Rows are points. The window is the flat piece filled in between its corners: a triangle in 3 columns, a solid with four corners in 4, and so on. A path goes straight from each point to the next, and from the last back to the first. After which points does the path pass through the window?

Window (4 x 4)
[[ 18  40  55  -7]
 [ 14 -51 -25  -6]
 [ -4 -44   0  17]
 [ 26  35   3  22]]
Path:
(1): [37  9 39 35]
(2): [-13  21  14 -29]
(3): [-19  -7  21   4]
(4): [45 17 17 27]
(5): [39 17 24 17]
(6): [ 2 36 -7 27]
(7): [-17   8  21 -28]
(8): [ 35 -42  -1  53]
(9): [60 -2 35 -3]
(10): [  6   2 -17   0]
(11): [ -3  35 -11  -9]
(12): [45 17 13 40]
Through the window after points: 1, 7, 11

Window (8 x 8)
[[-22  13  -7  26 -12 -26  19  17]
 [ 32  43   0   2  -3  22  33  19]
 [-43  32 -23   7  -5  27  -1  14]
 [-16 -24  12 -46 -21   5 -20  -6]
 [ 34 -17  25   9 -27  22 -60 -19]
 [-35  28  20  18   1  -2  -2  12]
 [-24 -16  -7  23  18  11 -18 -19]
 [-26  10 -14 -39   7   3 -31  14]]
Path:
(1): [  4 -31   8  11 -16   6 -26  23]
(2): [-11  12   9   6   8  29 -26  28]
(3): [ -9   7 -17  -1 -24   2  -6 -31]
(4): [ -3  12   1  -8 -24  -2 -26 -25]
(5): [  5  -5  14   0 -15  12 -22  10]
(6): [-15  -4   0  27 -19  43 -21  17]
(7): [-14  35 -10 -30   3 -16 -18 -18]
(8): [  0  22   7   8   0  18 -35 -50]
Through the window after points: 2, 6, 8

Window (11 x 11)
[[ -3  -3 -30 -33   7  19   3  15 -38  30  -6]
 [  9  31  -4 -21   0  25   0  47  -9 -11   2]
 [-22 -36   3 -31 -28 -12  19 -13  21 -25   9]
 [-16   9   2 -25  -7 -27  32 -27  -1 -26  18]
 [ -1 -36 -29  -2  -2 -18  34 -20  30 -23  22]
 [-30  40 -14   8 -11   5  10  30  20   9 -13]
 [-18  39  -5  13   3   2 -32  23  10   0   9]
 [ 18  -6 -28 -16  -8   7   2  20 -60  -1 -27]
 [ 20  -6 -11 -29 -13 -29  14  13 -34  27  -2]
 [  0 -11  16 -23 -51  11  35 -18 -25 -10  34]
 [-13  14  13  15  25  12   3  40 -10  -6  -3]]
Path:
(1): [ 25  10   3 -25 -26  12  -9  -6 -18   4 -42]
(2): [ -3   1  -2  -8  -4  -7   5 -30  10   3  -8]
(3): [-23  13   1 -25  -4 -19  36  34 -24 -35  33]
(4): [-18   3 -14 -24 -24  -3   0  52  -9   5  42]
(5): [ 27  23   5  -9  18  20  15  -4 -17 -15 -44]
(6): [  9   3  -9 -19  -3  -1   9  -7 -17   1   0]
(7): [-42   5 -10 -18 -20 -31  34  37 -19 -24   3]
(8): [-14  -6 -18 -23 -26 -25  18  16 -27  -9  20]
(9): [  0 -13  -1 -18 -12   6  11  -2  -1  -5 -10]
(10): [ -7  24   9 -30   7  26  15 -49  15   3  13]
(11): [-17 -12 -11 -15 -20 -52  31  16 -19 -33  11]
(12): [-25 -13 -27 -31  -8  10  19  14 -37  -5  20]
(13): [ 13  -4   9 -13  -8  -6   3  -7  23  11 -19]
(14): [ 21 -10 -10 -21 -25   0  31 -49   6  18  -6]
(15): [ -7  -8 -11 -19 -21  -9  14  14 -21 -14  19]
(16): [-40  17  -6  -3  -4  -7  17  27   0  -6  37]
Through the window after points: 2, 4, 6, 8, 10, 12

Window (12 x 12)
[[-43   3 -15  16 -14 -13   6  36 -60  24  25 -16]
 [  6 -21 -16  -6  22  -1 -21 -11  -4  12 -15   2]
 [  9  13 -10  15  -8   7  -5  11   4  14  -7   1]
 [ -2   4 -19  10  20  10  19  -1 -24  20   0 -31]
 [ 13  13   7 -31 -10  -4 -23 -19   5 -19 -23 -23]
 [  8   9  -2 -41  10  -3  10 -15  19  -9 -23  15]
 [-32 -15 -12   9  -9   2   8  -4   2  23  10 -21]
 [-43  26 -15  17  -7  12  -8 -12 -40 -19  18  -4]
 [-15  11  19 -17  12  15 -13   5   9 -41 -31  -7]
 [ 16  13   7 -34  28   9 -23  -5  28   7   3  -8]
 [-15 -25   1   8 -21  26  18   7 -45  10  27  -3]
 [  2  14  38 -16  14   0 -10 -27   7  -1 -27   4]]
Path:
(1): [-21  13   1  -9   0  11  -7  -5 -17  24 -15 -16]
(2): [-42   0 -11 -18  -6  29   8   3   3  35 -18   5]
(3): [  3  16   6   7   2  -3  -6  -3 -12 -16   1 -12]
(4): [-13   3   5  -4   6  -9 -12 -12 -14  -4   5 -13]
(5): [-12   4 -16 -19  -3  25   5  -2  -7   2 -16   3]
(6): [-12   9   2  -6  -2  14 -17  -7  -1   6 -12  -4]
(7): [ -1  -8   8 -10   2 -21  13  -6 -13 -22   9  -9]
(8): [ -7  -7  -2   8   4  -9  -1  12  -6 -19   1 -17]
(9): [-21   8  -1  -6  -2  13   3  -5 -34  19  -7  -3]
(10): [-36   2  10 -23  -3  22  -8   6   3  15 -36  -9]
(11): [ 22  14   6   9  23 -12   0 -16 -14 -24  16  -8]
(12): [ 17 -10 -14  -2  11  -9   1  -2  13  -8  31   3]
Through the window after points: 10

Window (14 x 14)
[[ 28 -11 -10  10   1 -11 -16   9  -1   5 -17  -4   0  10]
 [-13  23  -3 -45  -6  -2   0   0  -1  -5  -1  17  -9  37]
 [ -9  -5  12  -7 -20  10   6 -51  -7  36 -16  60  -4 -24]
 [ -5   4  -8  -8  16   1  -8   4   5  21  -5 -19  12   1]
 [ -7  45  20 -15   2  -3   5  20 -36 -23  13 -10  10   9]
 [ -4   3 -29   3  -3  22  -1  34   7   1  -3  -1   0   5]
 [ -4  -6  15   1 -37  16 -29 -18   7   2 -14   2   7   4]
 [ 21 -11   2  -7   5   0  17   4   4 -23   5 -18   2   9]
 [-23  34 -36  13 -26  -4   2  14  12  -1   9  10   9  12]
 [-11 -13 -25   7  -3 -31 -13  14 -26  -2  -8 -11 -10 -15]
 [ 27  -8 -14   4   5   5 -13  -2   3   1  -1 -25 -24  -3]
 [  6 -19   9  24   9  -4  -8  -8  -4 -17   5   7 -20  11]
 [ 22 -12 -19  -1   8   5 -32  18  17   2  11 -16  14 -20]
 [ 15  -1  -8  -2  22   4  -7  -8  14 -11 -28  -5  -8  -9]]
Path:
(1): [ -4   5   2  -2  -1 -13  -4   7   1  -1   1   0  -4   0]
(2): [  4   2 -38  -3   2  23 -13  -4 -12  -5 -10 -19  10  -4]
(3): [ 15  -9 -44  -7   0   4 -14 -15 -21 -17  -2   5 -11   9]
(4): [-17  19  22   6  -4  -6   2  19  20  14 -10   4  13  -4]
(5): [ -4 -14   9   2   6  -8 -15   6  38  20   9 -11 -33   4]
(6): [  9  -1 -16   1  -3   8  -4 -12 -19  -8 -20  13  16   0]
(7): [-13  -5  -8  -8  13  30 -18 -14 -21   2  -9  16  22  21]
(8): [  6  14  -4  -1 -28 -17  -3   8  22  -4  -3 -10 -14  -4]
Through the window after points: 7
